Every row gives one point. To make a cloud, some directions were put in groups of two or more. Within a group, all points are equally far from the middle, so they leave a hole (a ring in 2 directions, a hollow ball in 3). The other directions are filled evenly. Then the cloud was stretched, turned, moved and blurred a little. Count the holes, and give their numbers of directions, smallest first.
In the rows, zero is written as 128.

Cloud, 21 rows:
[[176 160 173]
 [115 127  56]
 [155  83 103]
 [173 133  85]
 [ 99 117 148]
 [192 156 138]
 [102 167 117]
 [105 168 110]
 [184 170 156]
 [148 183 119]
 [ 82 130  75]
 [132 168 165]
 [152 111  66]
 [128  72 103]
 [ 79 136 108]
 [191 160 133]
 [103  72  87]
 [154 185 136]
 [119 163 160]
 [105  80  63]
 [ 99 114  54]]
Holes: 1 (3)

Cloud (31 x 4):
[[ 56  85  80 134]
 [ 78 162 138 133]
 [114 182  80 141]
 [ 93 117 163 111]
 [ 78 141  65 103]
 [135 153 153 173]
 [158 154 175 108]
 [153 141 139 197]
 [101 141  70 208]
 [ 41 116 115 124]
 [137 187  75 135]
 [ 83  97  88 161]
 [ 66 142  96  98]
 [137 194 153 140]
 [ 65 129 163  89]
 [ 62 105  60 121]
 [112 105 155 134]
 [111 103 171 102]
 [135 128  98 111]
 [ 70 160  94  86]
 [144 183 204 158]
 [ 85 149  88 206]
 [134 136 132 151]
 [ 61 193 170 156]
 [121 129  94  84]
 [ 89 149  86 174]
 [106 123 159 100]
 [ 61 103 118 147]
 [ 88 142 114 154]
 [173 133 103 150]
 [121 177  79 134]]
Holes: 0

Cloud (46 x 6):
[[167 109 127  94  94  56]
 [123 156  69  85 173  95]
 [128  61 136  81 149 112]
 [131 124 109 145 128  47]
 [132 187 133 100 143 144]
 [151 129  82  76  76 156]
 [106  91  80  73 162 142]
 [146 112 110 176 156 153]
 [152 107  86 105  65 145]
 [115 146 132 145 181 160]
 [117  92  95 162 177 102]
 [216 110  94 102 166  90]
 [177  88 106 151 206  72]
 [189 138 138 152 183  75]
 [177  86 125 102 130 186]
 [144  70  72  90 157 112]
 [145 153 154  85 167  79]
 [149 118  67 134 198  70]
 [108 156 154 103 165 171]
 [184 154 126  86 180 106]
 [155 105 122  79 132 196]
 [214 145 111 152 153 116]
 [ 74 156 125  87 122 111]
 [184 128 140 123 117  52]
 [172 144  71 144 151 138]
 [203 124  89 159 129 141]
 [142 112  82 100  68 112]
 [172 110 103  95  98  51]
 [ 79 130 127 127 178  86]
 [105 139  93  48  99 151]
 [184 121  90 165 100 131]
 [156 113  70 123  84  92]
 [212 150  97 117 132 133]
 [206 135 110 117 190  98]
 [137 107 160 110 121  64]
 [140 170 141 129 100 129]
 [155 125  97  68 194  86]
 [118 130 135 115 209  66]
 [186 133 112 128 199  62]
 [202 130 146 168 136  89]
 [117 120 135  87 152 198]
 [107 139  74  52 152 129]
 [168  82  89  64 114  89]
 [142  81  62  89 151 117]
 [155 173  78 114 134 125]
 [121 146 178  93 129 158]]
Holes: 2 (2, 4)
